Each row of a before or after table is a point. One or more steps were done to the points. Then noise was added and the rows were shuffled. The steps act on columns, c1 being the first. Name the steps. A step turns or swaps two columns, mirrors them in a line or flattens them onto one, adds a multiple of one to another, or multiplies or shifts one. Angles are multiples of 10 degrees, from the lower column toward the higher: turns from -170 to 170, lines from 10 to 170 but not 90. Use the fewest steps. Two steps may share a column if one is a turn and the other turns, adds or multiplies; they go together, in the order done. Otherwise the lowest column goes first.

Before, 9 rows:
[[ 15 -57]
 [ 10 -40]
 [ 38 -27]
 [  8   1]
 [ 14  60]
 [-41  45]
 [ 24 -46]
 [ 17  21]
 [-31   9]]
After (9 x 2):
[[ 14  28]
 [ 52  35]
 [-51 -18]
 [ 56 -26]
 [ -3  -4]
 [-44   0]
 [ 18 -23]
 [-34 -39]
 [-60  -1]]
Steps: turn c1 and c2 by -100 degrees

Before (11 x 6):
[[  4 -16  -4   8  17  -7]
 [ -5  16  21 -28 -41  27]
 [ 36  11 -40  24  -5  -1]
 [-26 -23   8 -28  18  36]
 [-11   1  13 -45   4  28]
 [-19   1 -44 -24 -36   0]
 [ 16   5 -31 -38  12  40]
 [  8  15  16  -6 -52  20]
 [-25 -31 -22  -8 -51  60]
 [ 28  15   7  -2   7  -9]
 [ 35 -25   5   9 -18 -15]]
After:
[[  2 -15  -3  -7  18  -5]
 [  7 -32 -23  25 -50  59]
 [-42   6 -30   6  14  41]
 [ -8 -24   7 -36 -18 -14]
 [-24  16  20  18 -40  28]
 [ -8  13  17  -3 -51  20]
 [-11   1 -44  29 -38  -2]
 [-10 -24   5  36  18  34]
 [-32   1  15  34   5  30]
 [  0  12 -40 -44  -8   1]
 [-17  15   8 -23   6  -8]]
Steps: turn c1 and c4 by -120 degrees

Before, 14 rows:
[[ -4  -5  16  -4 -14  13   6  -2  -2   3   6]
 [  4  -2  -9  -8 -11   8  -7  10 -12  -2   8]
 [  8 -13   5   3 -10   3  -3   6 -18   8   8]
 [  2   0   5  23   3   2   0  -2   9 -14   2]
 [ -5  15   1  21  27   8   3 -17  -1  -2   2]
 [ -6 -12  -9  -2   7 -10   3  -5   0  -4 -13]
 [ -8   7   4  -9   9  -2  -7  -9   0  11   4]
 [-10  -6   0  11  11 -20   6   3  -3   5  -7]
 [ -2   9   2 -10   1   2  -1   0   4  -5 -20]
 [ -6   7  -2  -9   4  13  12   3   9  21 -12]
 [ 14   0   4  -1  15  -4   1  -5   4  -7   4]
 [ -8   3  -6  -8  12  -1   8   8  -2  -5 -10]
 [ 16  18   1  -8  12   4  12 -12  -2  11   2]
 [ -4   1   5 -10  13   5 -15  -1  -8   3  -3]]
After (14 x 11):
[[ -9  -9  -6  -2   4  -3   8   8  -2  -5 -12]
 [ -4  -3  16   5  -7  39   6  -2  -2   3  13]
 [ -2 -12   2  -7 -11   6  -1   0   4  -5 -10]
 [ 16 -11   1 -17   1  12  12 -11  -2  11 -15]
 [ 13  -1   5   1  18 -12   1  -4   3  -7  -4]
 [  2  23   6  -4  14   7   0  -2   9 -14   8]
 [  4  -8  -9   4   1  24  -7  10 -12  -2  15]
 [  8   6   4  12  -6   9  -3   6 -18   8   7]
 [ -8 -10   4  -6   1  -6  -7  -9   0  12 -12]
 [ -6   0  -9  12  -3 -30   3  -5   0  -4 -12]
 [ -6  18   1 -18  20  24   3 -17  -1  -2 -18]
 [-10  12   0   4  -2 -59   6   3  -3   4 -16]
 [ -5 -10   4   1   3  15 -15  -1  -8   3 -14]
 [ -6 -10  -1  -5 -22  39  12   3   9  21 -25]]
Steps: turn c2 and c4 by -100 degrees; add -1 times c10 to c11; turn c5 and c11 by -50 degrees; multiply c6 by 3

Before:
[[-12   9  -9  10  11  14  -4   2  18 -10   9  -1   6  12 -23 -21   9 -10]
 [ -8  10  -2 -10  -2   9  12   3  -7  -8   4 -24 -15  -9   6 -22  10   4]
 [  1   4  -5   0  -3  11  12   4  -4   0  -9   3   3  -2 -14  11 -11 -11]
 [ -8  -6  15 -11  -8   6 -10  12   3  -5  -1 -14  11  -4 -12   5 -13 -14]
 [-11 -14   0  19 -12  -8  -9   6  -2 -12 -12 -12   0  -8   6  10   6  11]
 [  4   2   3   9 -12  -1  13  -2  -1  11  -2   4  -2  -2   7   3  -8 -11]
 [ 10   2  17 -11  -8 -19   6  -6   7 -19   0   2  14  10  -7 -12   2   7]
 [  8 -14  18  12  -3  -5   7  15  25 -12  10 -20  10  12 -10  11 -14 -19]]
After (8 x 18):
[[ -4   9  -1 -11  -2   9  14   3  -6  -6   9 -61 -15  -9  11 -21   7   7]
 [-15 -14  -1  22 -12  -8  -8   6  -1  -7  -2 -31  -1  -9   8   9   6  14]
 [ -4   3  -6   1  -2  13  13   4  -3  -4  -8   7   3  -1 -12  10 -14 -10]
 [ -8  -6  16 -10  -9   7 -10  13   4  -8   5 -34  11  -4 -15   3 -11 -10]
 [  2   3   1  10 -11  -3  13  -2  -2   8  -5  11  -1  -2  -9   2   6 -13]
 [ -3  10  -9   7  11  12  -3   2  18 -12  13  -3   6  12   8 -21 -25  -7]
 [  6   3  17 -10  -7 -18   6  -5   6 -18  -6   7  15  11   3 -11  -8  13]
 [ 14 -14  18  13  -3  -6   7  15  24 -17   2 -48  11  12 -13  10 -10 -13]]
Steps: turn c1 and c11 by -40 degrees; turn c10 and c18 by -20 degrees; multiply c12 by 2.5; swap c15 and c17
